Every row gives one point. The window is the flat piece filled in between its corners: a triangle in 3 columns, a solid with four corners in 4, and so on. A path goes straight from each point to the next, and from the last back to the first. List the points from which the path goes on through the window.

Window (4 x 4):
[[ 18  -3  20 -19]
 [-13  -3  -3 -30]
 [ 21  12 -48  60]
 [ -6  18  25 -17]]
Path:
(1): [-11 -13  -2  10]
(2): [-5  5 15 12]
(3): [ -2  41 -41 -16]
(4): [  4  48 -31 -12]
(5): [-2  4 10 20]
(6): [-14   3  22   0]
(7): [ -2  43  -1 -35]
(8): [46 36 12 -4]
(9): [-19 -36 -11   3]
(10): [ 4  7 20 11]
(11): [12 21 -8 -9]
(12): [ 35   9   3 -31]
(13): [ 6 -6 18 -1]
(14): [ -1 -26  25  -6]
(15): [ 22  23  -3 -24]
(16): [ 21  16 -29 -38]
Through the window after points: 8, 12, 14

Window:
[[ -6 -44 -20  -2 -13  -1]
 [ 37  -3  13  17 -33   0]
 [  7  25  49 -17  35 -25]
 [-20  -7 -13   6  -4  -3]
 [  1 -11  18 -19 -39  50]
 [  3 -21 -60 -10   0 -20]]
Path:
(1): [-11 -21  -3  -2 -34 -34]
(2): [-29   7   0 -23 -48   1]
(3): [  9 -18  13  19  10  22]
(4): [ -4 -25 -21   4 -19  32]
(5): [-13 -35 -17 -12 -45  -7]
(6): [  7   7  16 -15 -20  -9]
(7): [ 8 -1 32 13 19 -3]
(8): [26 -5 16  6 26 11]
(9): [-26  24  18 -30   5 -48]
(10): [-20  -4  -9 -16  -8 -45]
(11): [ 20  -8 -21  21  13  21]
(12): [ 10 -23  -9  -5  24 -10]
(13): [-18  18  11  -3 -14 -44]
(14): [-16   4   3 -22 -10  -8]
(15): [  3 -15   1  -9  13  15]
(16): [ -9   4 -14   8  15  21]
Through the window after points: 8, 16

Window:
[[  6   3 -12  20  -1  20  15   3]
 [ 45  -6   2 -35 -27 -16 -51  -4]
 [ 36   3 -11  -4  10 -19 -23 -29]
 [-30  13  41  32   6 -14   1  26]
 [ 24 -43 -57  53  55  28   8  28]
 [  6 -11  53  -8   5 -11  24   0]
 [ -8  13 -17 -37   5 -16 -37   9]
 [-22  -4  28  -7 -29 -60   9  25]]
Path:
(1): [ 40  16 -18 -31  13   0 -36  21]
(2): [-17 -56   9  14 -27 -33  13 -22]
(3): [-23 -36 -23  -3   0  23 -19 -22]
(4): [ 16  15   2   4  13 -42   0  45]
(5): [ 28  14  25 -19   2 -25 -12  14]
(6): [ -9   0  15 -26 -32 -18 -26 -24]
(7): [-16 -17   1  27  16  -1   2   3]
(8): [13 21 -4 15 14 -8 26 48]
(9): [ 17  25 -18 -25  33 -40  -7  27]
(10): [  1  -5   5 -10 -12 -14 -23  -7]
(11): [-21 -25  10  11  -5 -21 -12   1]
(12): [ 14  44 -11  10   9 -12  -6  41]
(13): [ 37  28 -20 -11  16 -32   8   9]
(14): [  9 -20   8   6  -2 -10 -31 -25]
(15): [ -5 -12  24  -6 -24 -34 -10  -3]
(16): [ -3  39  20 -22  -9 -40  -1  22]
Through the window after points: 3, 9, 13

Window:
[[-39   5   4   7  -6  21 -11 -19  -3]
 [  4   4 -12 -15 -10  -7   5 -52  14]
 [-33   9 -18 -21  32  13  -3  23   1]
 [ 33 -11   3 -20 -10 -11  16  43  -8]
 [-21  25   9   9 -20 -31 -31 -33  18]
 [ 12  35  -1   0  23   2  40  21 -34]
 [-10 -17 -22 -33  25 -45  29  -8 -41]
 [ 30  37 -11   4  -9 -36 -36   7 -40]
 [ -5   3 -11  21  21 -36 -39 -23  -5]]
Path:
(1): [ 24 -18  13 -36  30 -27   7 -25 -42]
(2): [-26   0 -30 -12   8 -33  18   3 -20]
(3): [-24  18 -23   3  -7   6  -6   6   5]
(4): [-17  -2  11 -14  16   3  -7 -24 -13]
(5): [  7  46  44  -1   8  -9 -49 -14  -4]
(6): [  1 -17 -60   4 -14 -53 -11  -8 -23]
(7): [  1  26 -19   5  10  -8  24  11 -16]
(8): [  1   8  35 -28  30  18   8  18 -31]
Through the window after points: 1, 3, 7
